Each wall is flat, endless, passes through zero and stands at right angles to its row. A trip goes straight from one point to another. List the walls that it crosses, first one first.

Walls:
(1): [-2 53 34]
(2): [ -2  53 -29]
(3): [ 9 10  7]
(4): [-40 -45  11]
(5): [-2 40 22]
(6): [ 22  20 -44]
(7): [27 52  1]
(8): [-11 -34  45]
Trips:
[24 16  2] to [-3 24 -3] => none
[ -1 -13  28] to [-8 42 -1] => 7, 4, 2, 8, 6
[24  3 10] to [ 4  4 -1] => 8, 2

Walls:
(1): [  2 -15  18  21 -23  10  33 -12]
(2): [  6 -46   9  -1  13 -24 -14 -60]
(3): [  7  12   5  16 -21  19 -29  -9]
(4): [-20  26 -32 -32   3  28 -20 -14]
(5): [  4 -15  40 -25   6  20 -13 -32]
(6): [ -8  26  -7  51   4 -48  24  -8]
(7): [  3  -4 -13  -8   3  18  31  -9]
(8): [ -7  10   9  33   7 -15   8  17]
Trips:
[-42  13   8  13   6  31 -35  -4] to [ -8   2 -27 -24   6 -23   8  24] => 5, 3, 8, 6, 7
[  0   0   7   0 -10 -23   9  -7] to [  2  19 -35 -51  16  -4  29  17] => 7, 8, 1, 2, 4, 6
[ 48 -22 -11 -34  12  -2 -18   3] to [ 14 -25 -26 -31  -2 -41   2  23] => 4, 7, 5

Walls:
(1): [ 10  18 -15 -27  -4  28  21  11 -21 -23   5  18]
(2): [  2 -29   9  24 -53  12 -37   5 -20  12  14   4]
(3): [ 20  19 -31  -6 -50  14   1  38 -16   4  20 -14]
(4): [-27 -21 -30  11   6  -5 -25 -37   9   4 -33   4]
(5): [  4  16  11  13 -30 -19  40  -1   5 -41   1  -5]
(6): [-20 -12 -24  15 -21   1 -35   7   7   7   7 -21]
(7): [ 27  32  10 -11  -4   3  32 -29  27 -27   5  20]
(8): [ 17  37  46  -1  -3  -3  36 -44  15   1 -12  27]
Trips:
[ 15  -3  12 -44 -54 -15  11  13   7  40  11  -6] to [ 22 -30 -30   4 -26  -1  -9   1  11 -38   3  35] => 8, 4
[  4 -20  18 -15  -4  -8   9 -11   5   0 -22 -36] to [ 19 -27  36  15   2 -15  -1   1 -27  32 -20  10] => 2, 5, 4
[  9 -18 -12 -27  -4  18  16   4 -12  -7 -32   9] to [-14   1  -7 -31  14  12 -38 -25 -30  58   3  29] => 7, 3, 2, 6, 1
[  7 -54  14   0  -4  20  33 -39   9 -37  17 -11] to [ 11   9   7  22   9  -1  15  17 -26  18   7  27] => 4, 3, 7, 5
[  7  33 -20  -6 -19 -10  41 -17   6 -50 -49 -14] to [ 12  11 -22 -19   3  25  -9 -19 -14   4  -4 -15] => 5, 8, 6

Walls:
(1): [  6  24 -29 -16  -9  -5 -14  -9 -42  -2  45  -3  27 -29   4  11   2  23
  37 -10]
(2): [  9 -32 -17  10  34  -4  -8  -3  12  20  -6   3  -5 -31  16  -4  16  -7
 -23   4]
(3): [ 17  26   1  -7  -5 -30  36  39 -15 -13   6 -20 -24   9  -8   6 -23 -21
  36  17]
(4): [-18  -4   3 -18   5  -7 -34 -25   0  23 -14   7  -4  11  11 -18 -12  30
 -18 -30]
(5): [ -5  17  27  12  -5 -13  17  14 -30 -21  12  17 -16  29  19   1  15  10
  -2  -2]
(6): [ 15  26  31  32  -9 -44   0 -30 -13 -18  42  17 -18  -7 -39 -22   9  28
  11  -4]
(7): [ -4 -31   4  -1   6   3 -11 -34   2 -17  -2 -35  15 -13   9  -1  -1  38
   4   2]
(8): [ 16 -27  26 -10  -3  -6  12   0 -30 -16 -11   6 -37  13  14   4   7  12
   0  22]
(9): [ -6  -8  -7  -1   9 -12 -15 -24 -19   4  -9 -12 -27   9 -51   0  35  46
  12  -9]
(10): [ -1  -7   0  12  10 -14 -24  24   6 -37 -16  16   3  -9 -12   5 -18  43
  17  34]
(11): [ 15 -17   9   4  16   1   8 -14  19 -15   0  -2 -15 -12  21   2  -1 -28
   1  -3]
(12): [ 25 -32   8  11  38  32  -7 -47  37  14  -4  12 -11  23  -2 -49  50 -19
  35 -22]
Trips:
[ -8 -17  -2  39 -15  14  15  10  10   4  29 -25   6  -7  15  19 -19 -25
   2  -7] to [ -9 -60  10  26  -8  17  10 -12 -37 -23  -8 -28  -4  18 -15  17  -9 -32
  11   7] => 8, 2, 12, 5, 9
[  4  -2  24 -34  -1  -6 -11   4  21   4  18  10 -29 -34 -32   6   9  23
  32   1] to [-30 -20  13 -10  -4  35 -23  -6 -14 -20  23   1  15  -4  24  16 -10 -15
 -14 -39] => 11, 3, 8, 10, 6, 9, 12, 5
[ -7 -12  -3  29  21   2 -15   0 -15 -24   4  -9 -23  -4  -2   4  -8 -15
 -19  -6] to [ -8 -48  23  26  23 -20 -15  19  17 -24  48 -17 -20 -31 -18 -11  15 -11
 -18 -12] => 12, 5

Walls:
(1): [ 17 -15   3  -9 -29   9   8  16   8   7 -16   4   4   3   5  16  20   3
  17  21  -9   1 -37 -11   5   3  -9 -16   6 -31  -4 -37  -4  -7   7 -21
  40  20 -30  -5   4  10 -29  23 -13   9 -18  -6]
(2): [-36   4  21 -21 -18 -22  -4  15  -9   2   2   0  13  -4   8  12   5  24
  -1  -1 -19   3  33 -24  20 -10 -24  12  42  11 -16  -3   8 -25  -2  -7
   2  15  -1  22   3 -12  -8  25  13   8  20  25]
(3): [ -2  -3  -1 -25  29  10  13  -2 -17   0  -5  24  -2  14 -34  -1  15  52
  -1 -30  -7 -12   7  15  26   1 -19  -2  -5  -7   5  -1  -7 -23  -8   6
  12  10   2  28   5  -2 -20 -24   8 -20  -5  -1]
(4): [  2  13  30 -19  18 -12 -17   9   0  -5 -15  -1 -13   8 -21   0 -22  -1
  -3   6  -6   0   7  15 -10  -6  -5  16  -5  13 -36 -34  16  23 -30 -16
 -10   5 -43 -15   5   8 -19  13  29  11 -20  -5]
(5): [  9  33  12   4   0  13 -25 -24 -13 -31  10 -23   9 -36  -7  13 -10  15
  11   8  -9  -3  11  13  -1  -6 -20   3  27   7  -3 -14  20  15 -15  47
  -1 -14 -30  14 -11  22   1 -31   6  26  17  -8]
(6): [ 13  44 -10 -15   8   1  20  11  48  12 -13   5 -24 -42 -22  10  -4 -55
 -36   7 -43  27 -32   2  -4   6 -19 -39  13   1   1 -13   9 -13  -1  -2
 -15  -6   8  10  21 -14   5 -14  -8  35   8 -31]
(7): [-27 -30  16   7 -22  20  -6 -10 -21  13  20 -15  38  10 -30 -30  -2 -13
 -22 -15 -21  -4  -3   4  11  -9   9 -12  -1  22  -1 -11   8  38  -9 -30
 -20  -4   7  16   4  40  -1   2 -22  15 -27   7]
(8): [-18  -1  37 -16  -1  -2 -16  23  14  -9  -8  -6  -4  19  -1  25   5 -29
 -15   7  -6  18   2  -9  -9  -5 -31  -4 -27  -6  -2  25 -20  22 -19  22
 -11 -12 -10 -23 -29  26  -2  -6 -22  10 -25 -29]
(9): [  3 -14 -34  20  -2  10   5  30   0 -26 -17  13  11 -33 -17 -53 -52  -2
  12  10 -30  14   9  -5 -12 -29   5 -33 -25 -12  18   2  -7  19 -16  29
 -11   0  12  29  -5  21  12   7  -7   8 -12 -21]
Trips:
[-16   5   1 -10 -10  36  19 -25 -33  -8  24  13   3  16  -5  34   0 -18
 -20   2 -37   4  -8  39   3 -31 -38  22  17  41   8  28 -20  19   9   4
 -22  18 -28   3 -60 -17 -18  -3  24 -41  10 -51] to [-25   2  25   3 -16 -15 -28   3   2  17  -7 -36 -31  17  15 -10  11  11
 -10   0  23  16   9  -5 -17  11  27  -7  12  12  13 -29 -18  -2   4 -12
 -24  22 -20 -16  -6  40  23  -9   4   9  28  -6] => 3
[ 20  -1   6  21 -15   0 -25   7  -3  13  14 -13   6   4  -6  -1 -26  34
 -20 -21 -11   6 -11  -4 -21  16  -4  -4 -21 -21  23 -11  10  -9  20  -8
 -10 -15 -11 -28 -22  20  18  12  -4   3   5  -9] to [-21 -25   8   8  -8   3  -1 -18  17  -7 -12  20 -14   5 -10  24  -8  52
  23 -13  -3   5   3  22   2   4 -16  23  -4  -4  -5 -20 -14  19 -30 -20
  -6  10 -24 -14 -10   5  -7   3   8 -17 -33  20] => 4, 3, 9, 2, 5
[-30  12  -2  -2 -12   5 -15 -10  15  27 -15  23 -16  20 -23 -14  11  -6
   4   3  16  -6  -3 -38  25  26 -20  -4  -5  -4  17   9  -7   8 -39  -5
  -3  -9  14 -18 -13  -6  19  -8   1   9 -28  -4] to [ 11 -35 -27 -15 -10   6 -13 -23 -52  18  -4   3  -7  -2 -36  10  -4  12
 -13   3 -29 -25  31  15  19  12 -10 -22 -33  25   4   4 -30  12 -50  10
  -4 -33 -14  29   1 -27 -25   4   6   3 -15   1] => 4, 9, 6, 5
